Rows are points. A path goes straight from each point to the next, and from the last back to the first. The post is the endless flat space through its rows: a point in 2 columns, a line in 3, a plane in 4, and so on, so that a path can go around it. Count how often the path circles the post. Going back the other way cancels.
(in the rows, 128 means zero)

Post (2 x 3):
[[142 103 171]
 [126 162  89]]
Path:
[[208  51 179]
 [159 160 107]
 [134 201 131]
 [102 138 201]
 [109  76 175]
 [152  70 111]
 [138  76 154]
 [116 109 136]
 [ 88 143 169]
 [110 131  93]
 [147  75  65]
 [131 105  59]
 [ 84 113 111]
 [ 99 160 134]
 [131 171 127]
 [154 136 166]
 [111 223 134]
 [ 72 162 101]
 [123 111 116]
 [136 157  44]
 [165 122 131]
 [144 202 144]
 [113 190  89]
 [140 145 180]
 [118 140 215]
 [ 66 144  69]
 [125 126  88]]
Times around: 2

Post:
[[196 148 192 130  60 172 167 102 128]
 [115 163 178 134 199 170  90 139 147]
 [ 99  63  70 130  95  68 141  99 163]
 [154 122  55 158  84  96 149  84 122]
 [176 133 133 113 160  99 162 183  96]
 [122  72  92 187 100 109 145 144 121]
 [171 137 135 107 212 156 190 140 137]
 [129 134 191 128 202 140 155 106 100]]
Path:
[[200 181 133 109 128 156 201 145 146]
 [122 113 161 171 124 115 164  66 195]
 [164 107 181 137 180 157 162  91 157]
 [121 110 146 176 169 144  66 105 170]
 [191 127 172 158 140 115 168 137 146]
 [177 150 225  95 127 134 233 114 122]
 [ 58  79 107 165 183 160 147 134 178]
 [121 140 107 184 146  82 166 116 108]
 [197 147  91 125 149  35 161 132 147]
 [229 145 126 107 141 102 117 134  90]
 [177 110 150  94 166 175 162 184 143]
 [143  86  82 145 185 111 123 173 104]
 [222 136 108 118 143 125  82 179 165]
 [193 118  79 225 183 119 161 154 143]
 [ 80 124 177 226 146 179 133 151 155]
 [ 52 111 153 161 115 113 141  58 152]
 [192 151 120 106 112 118 160 145 169]
 [145 115 127 149 173 115 123  79 178]
 [210 157  92 164 147 100 149 206 121]
 [116 134 123 162 155 108 169 117 123]
 [ 98 139 141 207 126 201 181 117 111]]
Times around: 0

Post:
[[118  97 137 132 157  94 154 140 145 180 111 145 180 163 166 142 150 108]
 [ 90 153  99  90 169 118 125 202 120 125 142 122 110  85 121 122  84 127]
 [103 130 132 152  60 122 157 164 162 139 151  90  72 139 154 146 153 106]
 [107 114 198 147  89 101 135 131 205 107 129 112  96 159 132 144 160 157]
 [133 175 109  81 124  68 125 170  88 118 141  72 153 103 108 118 109 110]
 [102 139 127 147 115 101 127 109 138 122  68 162 132 124 177 146 134 128]
 [128  84 138 152 140 118 130 138 180 138  75 114 165  82 148 130  87  91]
 [102  98  81 146 142  90 111  93 180 178  93 130 162 113 127 111 145 126]
 [130 181 118  78 138 161 119 201 113 102 143 120 139  73  73  78 133 103]
 [103 138  84 140 101 163  95 188 109  94 153 129 166  98  75 153  83 131]
 [104  98 144 182 114  99 129 160 155  99  92 115  64 154 120 187 182 100]
 [144 168 122 125 170 101  72 167 139 111 164  68 120 162 158  70 125 123]
 [109  73 111 142 121  89 121 168 131 146  58 123 166 124 150  97 129 153]
 [116  71 137 151 104  80 120 112 154 175  88 180 115 147 137 118 122  88]
 [ 97 138 106 112 142 165 133 136 109  97 122  80 134 136  87 112 100 117]
 [134 124 117 110 140 197  87 146  85 138 150  87 129  66 106 127 123 148]
 [101 107 120  82 101  93  97 150 163 129  87 115 130 163 155 178 149  96]]
Path:
[[ 49 179 113 165 161 117 165 122 125 108 120 191  94 131 141  75 102 101]
 [146 111 144  87 121 104  80 162  51 101  92 115 163 165 122 108 172 149]
 [129 115 137  94  97 122 144 154  88 148 129 139 175 141  95 120 150 164]
 [140 146 133  86 148  67  81 139 156 120   7  96 114 117 177 166 152 151]
 [124 157 110 204 136  86  72 142 160  94  56  90 104  66  90  82 103 107]
 [ 98 131 113  89  97 119 106 184  85 131  59  78 175 147 178 122 174 124]
 [ 92 158 117 114 123 100 129 126 154 121 145  99 165 102 120  78 131 165]
 [123 101 171 135 136 101 152 155 130 112 106 154 104  99 162 139 151 129]
 [139 126 122  84 148 102 118 156 164 111 119  94 117 138 133 148 126 147]
 [105 132 135  72 155 146 113 156 135 114  83  70 136 138 109 102 157 188]
 [105 169 131 129 142 103 169 143 106 175 117  96 110  93 138  89 116 122]
 [ 69 119 101 110 114 127  90 131 143 114 150  74 149 159  73 127 167 153]
 [ 92 105 101 137 171 112 119 123  98 113  88  92 161 127 156 141 103 158]
 [123 124 128  90 132 137 132 108 135 117 144 113 165 132 132 149 144 172]
 [151 107 167 112 127 125  83 168 170 131 112 149 141  66 101 125 149 167]
 [146 105 140 131 147 116 117 135 138 182  70 137 126 135 128 117 196 105]
 [128 104 141 153 136  78  92 155 161 182 105 128  89 161  94 134 149  99]
 [ 71  99  98 156 108 156 129 136 122 174 138 154 116 151 139 127 121 126]
 [ 98  90 120 157 132 124 153 138 180 180 165 106 179 120 153  76 123 122]
 [102 110 106  95 103  82 121 140 100 163 137 133 124 118 180 158  78 125]
 [154  71 135 134 147 108 130 116 146 196 155 136 114 114 145  81  27 152]
 [140 102 108 227 125 108 132 183 167 203 117 173  99  45 180 105 106 136]
 [156 137 170 105 115  95  53 153 166 136  85 106 167 121 137 146 194 109]
 [114 160 123 145 111  68  93 169 152 154 113 140 131  88 185  90 168 120]
 [107 109  76  71 116 102 110 150 139 149 104 100 113  63 128 125 124  66]
 [122 157  81 121  77  50 139 118 134 116 171  57 152 168 105 147 134 102]
 [123 136 120  84  67 140 167 184 173 106  95  98 136  98  79 128 172 147]
 [151 134 128 110 145  82 100 151 122 119 123 160 170  95  86 161 122 115]
 [131 174  66  62 120  54  81 121 175  88  97 137 137 148 109  64 122 131]
 [163 164 194 128 147 185 142 170 168  73 133  59  69  71 151 147  99  97]
 [ 92 144  87 124 117  98 100 174 187 147  97 122  87 107 121 136 154  96]
 [ 92 179 153  85 148 131 117 147 120 123  99 165 180 144 137 100 157 141]]
Times around: 5

Post:
[[179 131  92  78 155 122  88  80  66 141  58 115 156  90 190 108 100 157]
 [ 86  97  61 221 109  65 158 115 163 137 115 152 161  72 131 162  79  97]
 [195 157  68  93 140 186 115 126  94 150  60  83 124 114 122  90 102 112]
 [ 81  76 132 133 130  70 159  72 124 150 145 143 140  62  44 169  81  87]
 [ 67  97  97 134 123  43 179  71 165 180 179 143 160 108 105 105  91  79]
 [ 80 142 125 167 167  62 145  82 179 142 116 157 182  72  52 119  78 117]
 [ 84 117 119 204  72 185  92  78 171 115 104 219 134 145 121 135 138 113]
 [ 92 149 154 193 105 183 127  84 200 128 139 168 169  84 130 189 211 112]
 [158  89 127 145 156 169 129 102 110 139  78  62 161 147 158  85  71 153]
 [101 159 124 104 132 164 130 136  68 148  69  69 104 116 172  83  91 165]
 [145 113  95 112 133 159 182 106  91 108  99 131 181  63 148  66 105 136]
 [119 145 105 223 117 145 136  97 130 136 160 212 148 147 108 179 147 149]
 [111 109 135 186 123  42 154  84 173  82 171 148 103  80  98 125 103  89]
 [171 110  81  82 200 164 136 164 106 114   7 114 140 151 189 106 115 154]
 [139 106  47  92 163 162 138 117 153 112  83  84 140 112 140 124  87 213]
 [ 95  97 129 151 111  71 120 138 159 164 190 177 172  39  94 118  69  92]
 [ 91 129 132 203  41 143  95 122 134  90 144 176 193 164 101 154 192 130]]
Path:
[[ 92 139 161 204  91 128 121  89 112  89 138 181 168  56  88 104 109  84]
 [109 161 130 142 113 196  49 142 166 108 105 104  80 181 139 170 175 147]
 [101  92  53 177 121 103 128 108 164 122 135 144 156  51 139 133 116 118]
 [125  97  51 231 144  84 188 123 138 110 147 158 118 205 118 122  75 198]
 [167 174 177 128 109 145  86 144 120  65  81 123 166  60  80 179 150 189]
 [126 153 105 138 108 182 105  95 155 139  94 113 121 103 176 170  95 109]
 [138 180 103 169  97 189 117  64 102 122 136 138 148 159  94 134  87 142]
 [130 153 131 159 128 171 168 107 147 131  97 113 103  74  74  66  57 113]
 [137 108 171 143 140 147 151  62 137 179 105 131 158  98 166  94  93 132]
 [166 192 118  76 183 166 140  96  90 164 121 122 132 149 178 153 105 208]
 [148 166 151  37 102 166  75  96  52 141 131 183 157 104  72 144 129  46]
 [ 34  73 127 114 172 134 161  83  88 143 102  78 139  93 168 150 138 129]
 [121 129 140 139 136 128  79  88  80 134  84 199 154  95 135 113 162 133]
 [124 129  77 186 164 188  96  73 188 182 128 180 123 131  75 138 108 165]
 [161 151 169 105 150 160 165  67 109 148  83 100  63  49  87  90 105 141]
 [138  84  83 149 108  98 146 125 154 146 111 176 190  97 118 169  76 121]
 [128 107 118  89 139  97 114  80 163 119 186  84 144 107  99 151  67 157]
 [106  91 121 109 139 148  84 108 122 139  74 169 163 124 131 143  88  77]
 [ 94  99  41 184 146  94 145 108  78 125 126 132 114 187 136 219  82 118]
 [ 64  95 129 165 142 126 155  90 144 132 143 142 153 128 111 117 157  76]
 [ 83  88 175 193 103 160 131  23 177 100 132 188 201  37 116  51 140  99]
 [132  67 122 143 115 182 157  93 162 166 124 161  71  60 154 129  91 140]
 [152 124 104 115 142 138 186 106 136 133  64 151 164  70 102 145  61 151]
 [ 87 143  84 191 118  88 128  87 130 170  97 132 218 166 190 151 114 145]]
Times around: 3

Post:
[[138 132 114 135 125 150 136 137 118 150 134 149 175 103 186 159 154 109]
 [106 151 108 152  59 107 111 134 138  90 138 103  32 127 151 108 137 169]
 [108 132  94 126  62 161 101 133 133 160 102 154  69 152  68  98  86  94]
 [114  99 115 129  85 117 149 125 145 133  73 156  51 106 145  79 107 126]
 [113 112 107 113 118 156 156 141 149 102 111 143  81 163 192 113 130 168]
 [151  89  63 110 104 131 175 105 111  96 156 139 119 123 150 175 152 136]
 [ 60 140  99 103  67 124 126 111 154 122 139 152  34 112 141  82 125 112]
 [147  92 116 135 144 144 113 111  82  86 153 170 155 135 175 158 124  97]
 [155 108 103  82 115 175 148 120  80 113 147 119 165  99 168  96 158 107]
 [ 99  96  80 118  95 108  98  96 180  67 100 143  58 119 146 124 142 172]
 [102 177  95 126 136  95 156 103 134 105  99 109 134 105  95 137  96 158]
 [126 125 137 127  93 160 147 116 188  97 151 151  32 122 121  90 131 167]
 [112 110 106 112 164 124 134 136  84 139 118 121 146 122 116 154 153  71]
 [ 60 127 121 176  68 109 117 121 146 170 120 145  98 162  97  68 104 128]
 [129 162  81 126 152 100 137 108  83 177 105 161 160 131 114 137 152  85]
 [ 93 148 129 124  94 125 164 120 129  82  90 166 132 129  85 150 150 143]
 [158 113 126  62 129  85 127 158 103 164 149 173 176 148 157 164 142  69]]
Path (24 x 18):
[[212 112 108  33  86 161 107 175 184  92 124 142  81  72 115 115 101 127]
 [144  77  69  74 115 124 197 147  88 139 141 134 154 131 171 156 154 128]
 [149 111  67  77  95 160 128  70 102 141 138 143 106  76 132  83 141  92]
 [128  83  47 152  83 150 150 129 121 140  83 173 117 169 158 213 168 111]
 [163  96 130 175 175 233 108 121 100 109 137 144 117 122 126 119 119  78]
 [126  89  83 161  67  77 186 154 147 111 114 161 124 127 140 164 115 189]
 [ 95 147  60 192  86 203 152  71 117  62 106  98  68  51 121 140 106 185]
 [ 73 111 110 131 194  93 132  77 101 155 135 128 213 144 127 167 115 106]
 [180 115 117  71  94  97 169 187 136 151 117 153  59 106 212 148 123 137]
 [137 128 100 112 104  39  59 157 163 112  70 170  78 121 160 151 115 119]
 [ 99  98 157 148  95 203 122 125  92  64  95 153 120 181  76  86  93  89]
 [112 176 150 141  88 102 112  77  92 116 107 101 160  59  60  91 154 104]
 [ 55 139 117 138  57 101 144  93  67 117 116 152  96 130  70  80 137 152]
 [ 83 120 167 147 100 118 150 167 170  77  60 178 148  74 163 129 105 156]
 [ 92 103 113 186  67  72 167 121 146 138 110 153  21 124 107 124 147 100]
 [118  68 144  47  85 109 147 113 128 141  98 192  60 102 211  64 125  36]
 [154 123  71 143 132 249 139  96  87 173 110  87 100 122  89  87 173 130]
 [172  93  44  94  93 127 119 162 142 132 125 114 118 189 121 162 152 184]
 [110 123 128 206  61 194  69 143 106 117 118 186  81 154 149  48  97  86]
 [ 30 146 122 121  82 130 115  92 115  27 109 144  91 103 163  94 139 109]
 [165 104 194 116  92 113 173 159  95  63 185 152 142 115 132 109 110 124]
 [122 129  45 138  84  93 133  96  86 138 153 131  95  97 113 164 104 123]
 [146 127 110  57  76 117 153  94 134 116 122 110  35 131 111 110 114 134]
 [109 179  86 127 101 117 115 103 124 130  68 115  45 121 100  90 113  88]]
Times around: 0

Post:
[[184 173 116  81 151  97 145 113 160 182 123 152 145 150 152 112 114 117]
 [141 128 151 137 171 159 105  88 119  82  77 132 152  66 144  87 114 122]
 [131 146 128 129 132 139  95 149 103  75 142  96 137 138 139  92 115 104]
 [118 134  94 155 143 135 142  73 155 128 129 101 148 123 143 138  93 162]
 [ 74 114 146 151 145 123 118 142  89 105  95  86  93 106 124 118  79 127]
 [110 159 125 129 142 120 110 128 150  87 142 158 126 134 161 134  97 181]
 [155 173 137 169 184 185 106 102 125  98  96  88  91 117  64 133 129 102]
 [243  99 147  88 101 189 132 142  98 127 149  38 161 143 166 113 126 165]
 [121 108 120  93 173 149 113 112 171 137 143 182 138 132 112 101 123 113]
 [124 105 115 136 117 140 148 165 139  87 140 106  86 144 186  94 117  97]
 [143 134  84 119 112 134 132 119 118  91 134 102 100 128 143 192  88 146]
 [156 158  91 206 137 142 135 124 121  82 149 114  75  67  75 160  78 154]
 [ 98 148 174 142 160 134 160  66 151  64 133 136 100 125 144  93 154  74]
 [182 142 139 157 150  83 116 109 155  93 109 164 114 146 155 148 119 103]
 [216 171 139 120 125 151 112 144 151 146 161 128 140 143 152 177  77 119]
 [168 142 114 126 137 108  85 120 153  75 153 111  74 114 145 120 100 103]
 [106 150 145 124 225 141 133  98 108 165 139 150 141 136 123 103 107 127]]
Path:
[[139 168  98  92  71 125 189 109 100  91 113 110 141 157 171 182 107 163]
 [239 144 167 127  96 133 144 111 120 144 151  94 119 158 192 134 118 187]
 [162 152 102 129 161  98 128 170  81  99 147 128  79 182 153 149 137 100]
 [185 115 138 156 121 140 124 132 152 136  99 101 113 154 164 133 119  66]
 [ 80 124 214 151 192 231 164  99 118  40  98 208  90  90 152 133  99  60]
 [207 124 110 137 161 143 124 148 169  88 180 147 106 121 155  75 108 156]
 [196 146 167 143 130 140 107 177 160 128 168 141 165 104 185 109  79 147]
 [199 116 115 111  81 124 101 117 183 162 178 110 138 123 116 156  99 173]
 [172 123 133 156 205 115 115 118 164 211 104 118 115 146 108 137 138 152]
 [122  96 147 144 176 116  67 113 144 106  86 153 149  91  85 117 105 129]
 [143 146 166 190 184  76 149 100  90 128  81  96 105 150 161 126 132 108]
 [107 118 169 187 170 172  80  68 146 120 133  97 150  65 103 130  96  98]
 [208 116 143  67 142 109 156 144 122  79 166 144  70  81 147 145  89 118]
 [155 176  84 144 158 153 137 198 147 127 113 146 136 125 174  68 105 100]
 [120 106 101 177 156 158 101 107 157  82 133 136  76  65  90 127 130  91]
 [128 129 125 104 116 198 118 141 129 134 160 148 177 133 168 106 121 109]
 [229 170 123 121 174 107  75 125 170 118 124 144  66 127 129 100  77 150]
 [185 108 131 148 123 122 168 115 160 133 157 113 189 174 160 157 104 169]
 [151  96  93 153 156 142 128 120 113  59 190 183 172  80 116 111 104 142]
 [192 134  98 162 136 132 107 178 109 132 136  81 139 133 157 149 100 193]
 [141  88 171  92  78 113 116 134  89  99 168 118 100 127 153 159 113  97]
 [ 89 177 145 249 107 209 147  96 198 110  72 182 205 153  86 161 125 179]
 [168 181  79 136 134  86 116  82 131 153  89 141 153 131  78 128 164 173]]
Times around: 2

Post:
[[137 100 141  66 100 116 154 162 127 174 147 160 138 134 115 175 105 157]
 [110 141 130  47 129 122 135 200 115 148 116 129 127 139 119 122  42 132]
 [112 172 123 139 125 116 138 148 104  97 138 126 213 147 114  86 128 111]
 [128 178 174 177 117  78 124 125 169  76 175 124 141 148 166  63 150  72]
 [131 131 128 106 120  94 143 127 126 103 108 141 149 100  94  79 104 138]
 [162 148 128 175 112 121 111  75 159  49 189  67 146 156  85  84 169  97]
 [134 126 109 190 101 134  99 107 141 113 182 142 103  97 182 104 232 152]
 [104 101 118  93 164 143 155 156 136 135 145 167  67 133 136 176 104 187]
 [ 98 142 123  71 100 138 191 162  89 145 122 134 129 113  98 158  92 143]
 [141 143 182 151 120 137 130 116 115  81 161 123 160 102 131  78 122 120]
 [104 146 152 101 131 105 104 110 108 109 144  95 164 138  93  95 151 139]
 [130 172 166 136 101 117  97 135 117  80 152 134 140 135  79 122 156 127]
 [ 89  80 118  62 103 154 178 185 142 158 175 140 110 124 103 150 119 196]
 [109 110 119 118 151 135 145 184 102 213 103 133 119 146 110 136 113 189]
 [118 111 142  81 142 129 128 167  79 126 144 147 166 124  49 140 125  77]
 [ 99 135 158 187 140 145  99  66 227 133 159 138 110 126 138 119 121 140]
 [ 99 107 167 219 111 120  98 100 215  78 184 101 105 124 157 152 141 121]]
Path:
[[175 147 130 125 162 131 131 116 141  99 163 115 137 184 119  48 165 150]
 [ 92 115 153 118  91 156 152 170 107 134 123  97 111 154 135 150  59 109]
 [149 121  48 134  74 104 117 111  79 117 151  85 172 185  29 200 196 154]
 [ 33  94 216 138  98 143 170 187 166 175 177  37 235 156  97 140  39 150]
 [115 138 156  47 115  79 175 160 137  99 218 129 155 128 103 119 121  88]
 [ 84  93 141  39 159 190 176 136  98 143 143 175 133  83 143 126  24 220]
 [158  41  37 132 143 156 121 129 109 120 150 162  83 120 106  96 141 137]
 [116 163 170 133  97 111 127 121 115 110 111 146 146 134 107 144 128 109]
 [ 74 132 110  87 138 171 120 173 157  88 137 103 111 105 152 134  72 124]
 [138 123 164  87 139 121 160 174 151 188 155 153  43 110 141 156  87 165]
 [127 138 141  88 139 119  78 147 159 203 137 163  95 123  97 141  66 168]
 [124 155 115 139  99 103 163 195  69  71 149 139 129 146 176  72 128 154]
 [129 144 113 110 115 117 169 203 135  99 151 203   7 112 195 109 135 106]
 [118 133 176 127 105 122 116 186 139  87 160 166 107 149  99 164 128 102]
 [148 111 163 130  84 110 143 188 161 115 108 121 159 118 136 136  53 145]
 [ 74 124 163 104 181 117 161 143 143 189 100 122 128 115  92 121 100 181]
 [118 139 112 186 133 131 125 145 136 144 163 135 177 163  79 169 146 128]
 [138 145 119 143 110  96 147 132 153 115 162 107 149 185  73 105 118 111]
 [139 140 121  93 154  54 131  97  71 151 112 164 139 175 110 105 211 144]
 [103 155 150  53 147 137 196 192 115 180  59 168 115 109 189  66  26 196]
 [ 97 125 130 132 170 163 120 119 106 135 188 131 134 117 110 153 208 110]
 [ 80 152  58 141 133  90  80 149 128 149 113 187 160  69 117 101 176  77]
 [118 217 105 121 118 117 125 104 101 136 122 134 190 141  96  29 114 151]
 [107 197 123 124 117  43  78 159 126 171 181 135 146 189 141  86 198 120]
 [ 61 170 205 147 154 110 164 157 128  87 154 156 136 104 170 137 102 154]
 [ 89 175 202 141 138 138 126 159 164  94 175 148 111 109 133 156 130  78]
 [100 128 172 144 190 135 127 120 178 102 190 128 146 163  82 158 129  90]
 [ 67 194 194 166 176 128 102  88 162 131 125 127 118 115 133 175  72 152]
 [125 146 164 136 115 131 178 122 118 112 165 171  73  93 116 155 165 206]
 [134 144 125 206 161 130 133 129 143 142 140 129 173 153 123 122 155 101]]
Times around: 2

Post:
[[159 147 138 136 164 112 145 117  85 110 136 165  81 106 206 120  65 126]
 [151 131 160 145 128 120 130  81  97  81  96  86 138 112 167 124 112 111]
 [143 118 141 111 169  98 116  96 158 104 129 206  92 163 149 102 114 122]
 [114 101 109 121  87  56 135 137  98 116 122 123 127 146 129 119 122 157]
 [146 122 149 120  98 106 181 126 128 123  92 112 100 196 158 132 130 162]
 [136  94 159 135 125 109 110  87 111 142 157 173  72  68 126 152 104 140]
 [117 104 121 110 116 130 164 141 103 168 135 119 135  80 120 152 113  93]
 [122 104 132 116  72  62 153 116 182  96  99  85 142 149 146 121 132 119]
 [114 107 149 109 139  71 137 132 137 123 113 121 108 131 140 118 136 156]
 [112 124 115 123  86  90 130 104 145 168 148 128 147 117  89 188 152  87]
 [112  89  94 118 103 113 130 159 128 163 107 134 126 160 125 176 127 154]
 [ 99  93 107 139 184 115 117 168 110 148 164 113 103 167 135 108 127 114]
 [106 139  97 112 106 148 128 171 157 137 156 153 155 144  99 164 122 123]
 [106  83 131 154 191 137 120 107 131 162 144 144 100 134 114 141  90 149]
 [186 123 104 139 102 107 161 102 116 109  96  83 139  87 126 165 145 128]
 [155 137 198  99  98  98 142 142 153 146  72 119  86 207 117 138  90 100]
 [163 115 120  79 113 131 152  91 139 170 136  70 158 108 136 128 157 118]]
Path, 27 rows:
[[134 107 100 137  82 114 135  89 159 130 106 133 117 152 106 171 103  71]
 [147 139 163  94 103  77 170 104 161 108 115 108  96 123 139 144 128  86]
 [150 101 154 112 142 152 161  74  93 171 126 189 112 126 104 155  94 134]
 [176 142 190 160 153  56 117  30 175  70 116 201  90  82 193 116  35  76]
 [136 116 180  68 133  66  66 138 125 186 130 129 122 115 157  91 142  69]
 [ 93  90  79 134 105  89 172 166 100 168 122  94 194 138 116 164 164 119]
 [139 126 138  93 121  64 104  99 144  92  97 198 108 191 135 129 130 139]
 [152 125  76 127 167  63 127 127 110 107 126 113  62 111 166 144  91  97]
 [136  71 117 139 117 176 182 128 144 133 120 112 111 165  53 199 133 140]
 [108  78 155  92  60 131 107 126 153 113 110 160 180 198 164 122 130 146]
 [171 110  93 157 107  78 205 112 138 146  92 138 133  47 141 179 180 124]
 [117  90 118 165  90 111 117 117 138 117 118 110 131 150  63 139 145  98]
 [120 121 142  91 132  96 111 101 127 102 108 143  85  84 138 132 106 108]
 [155  80 144  71  95 103 208 124 137 147  43  34 136 129 151 133 138  56]
 [104 112 175 115 137 105 119 120 145 129 180 170  80 130 120 125  92 189]
 [162 116  95  94 155 189 180 127 101 158 115  55 140  99 165 147 118  93]
 [127 106 113 125  71 136 165 122 107 147 102   7 146 114 118 119 121 142]
 [149 138 195  78  99 235  75 117 144 115 132 152 157  94 114 124 115 112]
 [124  92  47 120 105  41 120 119 165 118 130 219 179 137 125 162 143 151]
 [150 109 134 109 136  82 155  91 112 137 146 150 137 118 130  83 101 113]
 [117 110 168 135 121  57  84 121 118 193 147 180  94 136 115 128 109 114]
 [125  88 137  98 122 126 127 164 172 111  85 104 116 107 107 113 108 111]
 [171 147  78 174 148 111 170 112 108 128 177 111  67  94 177 174 108 178]
 [152 106 131 106 128 143 140 182 105 166 126  12 119 101 129 156  76  75]
 [188 108 179  80 127 165 134 149 135 160  99 108 108 142 168 141  86 115]
 [167 114 175  85 158  99 150  65  63 173 122  80 101  96 155  90  47 121]
 [ 89 134  97 105 122 102 167  85 118 110 120 141 130  93 163 142 126 114]]
Times around: 1
